Each row is a point. Each copy is the shape, with its points in the same order, turned, moved and blurred by noise. Is it also mirrored, or only turned?
(in the rows, 128 means zero)

Shape (6 x 2):
[[134 110]
 [125 129]
 [ 85  94]
 [103 167]
 [113  99]
 [164 157]]
Copy 1 (6 x 2):
[[119 105]
 [129 127]
 [170  91]
 [150 164]
 [143 100]
 [ 86 154]]
Copy 1 is: mirrored
Copy 2:
[[118 147]
 [129 128]
 [ 80 112]
 [156  89]
 [100 133]
 [174 147]]
Copy 2 is: mirrored
Copy 3:
[[160 131]
 [140 130]
 [145 184]
 [ 97 129]
 [157 154]
 [134  82]]
Copy 3 is: mirrored

Shape, 7 rows:
[[ 77 158 139 115]
 [113 158  84 105]
 [171  90 124 154]
 [102  78 149 136]
 [143 135 116 128]
 [161 103 129 113]
 [145 150 100 119]]
Copy 1:
[[102 105  83 137]
 [135  76 131 152]
 [154 159 172  91]
 [111 181 127 133]
 [143 111 139 114]
 [169 144 144 117]
 [153  90 140 117]]
Copy 1 is: mirrored
Copy 2, 7 rows:
[[124 164 180 131]
 [187 171 134 116]
 [132  94  72 127]
 [ 73 139 106 137]
 [159 125 121 130]
 [143 117  94 159]
 [177 134 127 121]]
Copy 2 is: mirrored
Copy 3, 7 rows:
[[138 167 175 130]
 [144 163 125  84]
 [110  91  83 155]
 [143 135 125 191]
 [123 127 119 123]
 [100 134  89 143]
 [122 137 115 101]]
Copy 3 is: only turned
Copy 4:
[[134 110 119  69]
 [134 171 132  79]
 [136 137 138 188]
 [177  95 112 134]
 [123 144 145 129]
 [145 128 167 149]
 [113 161 147 110]]
Copy 4 is: only turned

Shape, 10 rows:
[[167 120 123 161 115 111]
 [ 92 146 159 126 108 122]
 [105  95 110 203 108 132]
 [178 154 198 115 105 121]
 [125 164  98 122 109 123]
 [158 143 111 152 161 104]
 [137 104 124 125  95 105]
 [159 126 128  93  99 142]
 [105  81 116  83 122 136]
 [145 147 141 120 130 115]]
Copy 1 (10 x 6):
[[139 121 119 121 136  74]
 [142 173 149 110 153 147]
 [165 125 100  63 104 110]
 [ 90 161 184 130 173  85]
 [149 126 119 138 171 145]
 [121 139  85 146 139  96]
 [168 136 150 134 129 103]
 [129 110 169 153 142 125]
 [160 132 160 153  90 156]
 [118 150 133 145 148 112]]
Copy 1 is: mirrored
Copy 2:
[[120 130 146 107  87  95]
 [141  91 114 173 104 134]
 [ 79 148 115 167  99  78]
 [147  53 132  88 102 119]
 [137 132 143 142  78 156]
 [149 148 179 130  99 104]
 [137 137  98 113  93 118]
 [135 112 115  86 103 153]
 [141 146  79 129 153 146]
 [151 108 146 124 105 128]]
Copy 2 is: mirrored
Copy 3:
[[149  98 125 162 149  80]
 [139 139  83 135 101 137]
 [139 153 137 160  89  45]
 [139  82  84 197 146 161]
 [187 130 127 120 133 129]
 [144 129 116 140 186  88]
 [141  85 120 126 115  94]
 [144  91 140 143 132 147]
 [ 98 110 145  93 103 127]
 [144 115 102 136 154 127]]
Copy 3 is: mirrored

Shape (15 x 9):
[[148  87 133 110  80 125 119 124 126]
 [163 116 151  71 106 110 134  93 163]
 [175 153 113 137 147 105 123 142  92]
 [165 137  89 125 129 116 167 148 112]
 [148  83 136  92 144 101 117  81 165]
 [115 127 101 143  93 151 152 133 102]
 [139 133 129 100 141 125 160 104 138]
 [140  84 181 121  82 134 118 107 128]
 [131 153  90  93 155 185 152 142 166]
 [138  98 178  80 110 110 138  84 164]
 [129 107 150  90 133  96 132 137 154]
 [161 126 115 142 155 103 144 129 192]
 [125 115 122 119  98 121 132 112  96]
 [134 121  84 130 132 161 159 171 132]
 [144  88 139 114 104 158 157 128  88]]
Copy 1:
[[118 151 140 154 125 127  90  87  90]
 [169 152 162 138  75 128  97  95  84]
 [168 113  74 139 134 121 119 154  99]
 [150 113  84 102 118 142 122 124  69]
 [145 119 177 162  63 135 133  96 106]
 [119 125 107  92 162 131 108 112 105]
 [163 116 140 111  96 136 124 123  98]
 [138 158 174 168 140 145  88 101 102]
 [130 145 128  59  90 110 161 158  82]
 [167 150 201 143  85 153 108  96 101]
 [145 156 141 144  83 166 115 127 120]
 [157 134 114 139  89 150 187 119  87]
 [137 126 129 124 140 132  89 102 115]
 [100 134  92  89 124 132 138 145  78]
 [103 128 148 125 140 137  79 124  71]]
Copy 1 is: mirrored
Copy 2, 15 rows:
[[127 123 126 131  79 103 149 170 159]
 [126 117 114 129  73 122 108 179  96]
 [130 109  84 152 136  92  99 101 157]
 [146 108 117 166 122 113  81 135 180]
 [131  89 113 145  99 143 153 166  93]
 [154 149 148 129 114 125 120 123 197]
 [143 123 134 149 123 141  99 145 117]
 [113 139 154 124  77  94 166 145 128]
 [119 167 115 145 144 188  79 155 160]
 [121 119 152 125  76 125 133 168  83]
 [108  96 134 121 123 120 124 173 123]
 [101  76 115 151 109 171 106 128 140]
 [160 131 132 123 113  94 132 140 157]
 [125 137 134 158 141 149  97 146 207]
 [144 160 156 167 111  91 134 149 161]]
Copy 2 is: only turned

Shape, 14 rows:
[[151 229 130 153 140 126 146 112 201 120 130]
 [144 152 123 151 139 106 122 100 108 103 195]
 [144 127 110 146 116 141 148 117 119 154 136]
 [162 109 155 112 151 131 129  99 135 155 131]
 [166 162 118 126 120 102  77 120 130 148 120]
 [142 182 135 155 127 116 132 131 108  98 143]
 [145 107 208 150 120 130 147 200 159 118 130]
 [167 105 109  81  96 138 139 158 113 129 154]
 [159 122 128 110 114 109 146  99 157 159 141]
 [ 98 123 125 116 142 115  90 146 110 169 142]
 [161 210 140 138  93  71 144 114 112 135 140]
 [ 64 112 108 147 120 114 141 145 124  89 121]
 [112 145 148 107  97 127 129 102 120 126 130]
 [105 108 125 157 129 130  79 110 133 154 160]]
Copy 1 (14 x 11):
[[191 111 118 122 171 183 126 123 210 153 166]
 [151 147  71 124 138 151 135 138 135  78 120]
 [129 117 104 120 107 118 135  86 145 123 135]
 [ 93 147 136 149 120 122 147 113 170 105 125]
 [152 148 110 141 107 144 142 122 164 162  73]
 [148 102  81 114 152 150 141 130 128 137 119]
 [ 60 103 125 175 147 145  74 149 120 152 154]
 [ 75 163  77 103  92 137 131 110 131 162 135]
 [107 150 128 127  92 166 152 102 166 116 148]
 [119 164 131 120 137 134 119  91 117 132  77]
 [146  81  82 125 130 194 171 123 161 143 101]
 [138 130 139  91 151 131 120 116  53 140 148]
 [114 112 133  88 122 146 148 125 143 125 115]
 [152 157 140 124 114 126  91 111 129  92  92]]
Copy 1 is: mirrored
Copy 2 (14 x 11):
[[138 191 135 110 134  48 169  96  80 187 105]
 [164  97 155 123 132  79 153 125  91 124 152]
 [130 117 142 126 156 122 112 125 103 127  90]
 [ 84 122 158  91 147 120 128 146 106 143 134]
 [153 127 114  85 136 111 138 132 147 180 130]
 [159 129 141 137 106  72 113  99 107 153 129]
 [ 57 107 172  92  53 107 139  93 115 126  74]
 [136 102 128 109  93 176 116 153  78 141 104]
 [ 99 120 148 112 156 137 149 135  89 171 116]
 [135 137 161 121 126 146 148 152 170 118 116]
 [163 112 165 142 127  80 136 112 111 218 117]
 [122 137 120 189  95 127 139  98 138  94 126]
 [124 137 164 130 132 148 122  97 116 152 143]
 [139 115 145 105 158 129 166 113 149  94 125]]
Copy 2 is: only turned
